Each wall is flat, endless, passes through zero and stands at right angles to its row. A trip goes straight from one point to another. List the walls that it crosses, first one first.

Walls:
(1): [-28  15  26]
(2): [-27  12  15]
(3): [-59  10  -8]
(4): [-11 -33  -9]
(5): [24 -4 18]
(6): [34 22 12]
(7): [ 54 -31 -39]
(8): [ -3 -36  15]
(9): [  5  29 -39]
(10): [  7 -60  17]
(11): [-4 16 22]
Trips:
[16 31 -8] to [14 33 22] => 7, 1, 2
[ 20 -24  16] to [18 15 -3] => 4, 11, 8, 9, 10
[ -7 -15   8] to [-15  29  15] => 11, 5, 4, 10, 8, 6, 9
[ 30 -19  -3] to [  5  25 -24] => 9, 8, 4, 10, 5, 3

Walls:
(1): [ 44  -6   1  -8   1  50 -23  34 -25]
(2): [-14  26  -6   6   2 -35  14  -9   7]
(3): [-10  -7   6  26 -31   4 -30 -19  40]
(4): [-40 -40   7  -2  -5  -1 -47 -20  28]
(5): [-10  -9  -3  -1 -14 -27  20  25  16]
(6): [-12  20 -18  43  12 -20  10 -17 -17]
(7): [ 10  13   7  44  21 -14  19  20  -7]
(8): [ 40  18  -2  17 -30  49  21 -10  -3]
(9): [ 17  -4   5  21 -19  -1 -15  23 -19]
(10): [ 46 -37  18   4  43  26  -8  -8   4]
Trips:
[ -6   2 -15 -28  57  -1   9 -14 -14] to [  3  33  12  14  25 -39  -5 -24  15] => 7, 10, 3
[  2   2  37 -12  -2  13   9  28  18] to [ 24 -26 -20  -1  12  12  24 -19   6] => 9, 7, 5
[ 26  14  60 -30  20  10  23  -2  12] to [ 10  27  21 -34  17 -15 -20 -19  -4] => 7, 2, 8, 1
[-46  28 -29   8  15 -40 -28  34  10] to [-35  17  -7  36  12 -27  33 -22 -31] => 3, 4
[ -2  21 -30  -4  31 -11  28   8  33] to [ 24 -35 -40  49 -41 -54 -19 -30 -32] => 3, 9, 4
[  1  -6 -14 -16 -21  22  -9   0 -17] to [-43  -3 -36  24  -6  21  23  -9  10] => 3, 9, 6, 1, 5, 2, 7

Walls:
(1): [  8  21  -7 -26  23  37  -2 -16  12 -15 -40   3  -2   7  20 -25   0 -13
  46  22]
(2): [-38   5   6 -27  17 -26   9   4 -25  38 -13  -9  33   9  -6 -15  17 -11
 -24 -22]
(3): [-20 -23  -8   7  14  -9   1   1 -28 -15   7 -22 -21  19   3 -39  -3   2
 -20 -24]
(4): [ 19  28   7   1  -1   2  -6  25  41  -2 -14  21 -17  43   1  30  -7  10
 -14  -6]
(5): [ 10  20  -3   7 -21   0   2 -12 -14  19  10  -4   8 -26  18 -39   0  12
 -51  -8]
(6): [-13 -14   8 -18  18  17 -35  34   5  28   6 -38 -13  -8  -7   3 -15  -4
   5   1]
(7): [ 12   4   7  16  18  38  -4  18   6  23  11  -5  11 -27 -25  -5  41  17
 -11  13]
(8): [  5  32 -18 -18  19  52  -4 -21  12  14 -13 -32   8  -6  12  34  22  13
   1   2]
Trips:
[  9  -1  11 -27 -22   2 -34  12 -20  12   7  -5  32 -12  27  -3   9   3
 -32 -30] to [ 19  -7   9   4  13 -24 -30  -6  11   0   9 -13  16 -11  -9 -16 -26   8
 -45  19] => 8
[ -9  59   2  16 -16   4 -11 -12  48  34  -4   2 -12  16   9  17   6  55
  36  16] to [  5 -39  11 -22 -27  16  36 -23  18   6   6  15 -11 -17  18  23  10   8
  58  -4] => 7, 4
[  3  10   9  -3  -6   7  -9 -35 -10 -23  43 -16   2 -13  27 -39  46   1
   5  28] to [-38  10 -33   9 -18 -51 -12   8 -11  20 -16  40   9 -28 -13 -11   6  10
   8  -3] => 8, 2, 1, 7, 3
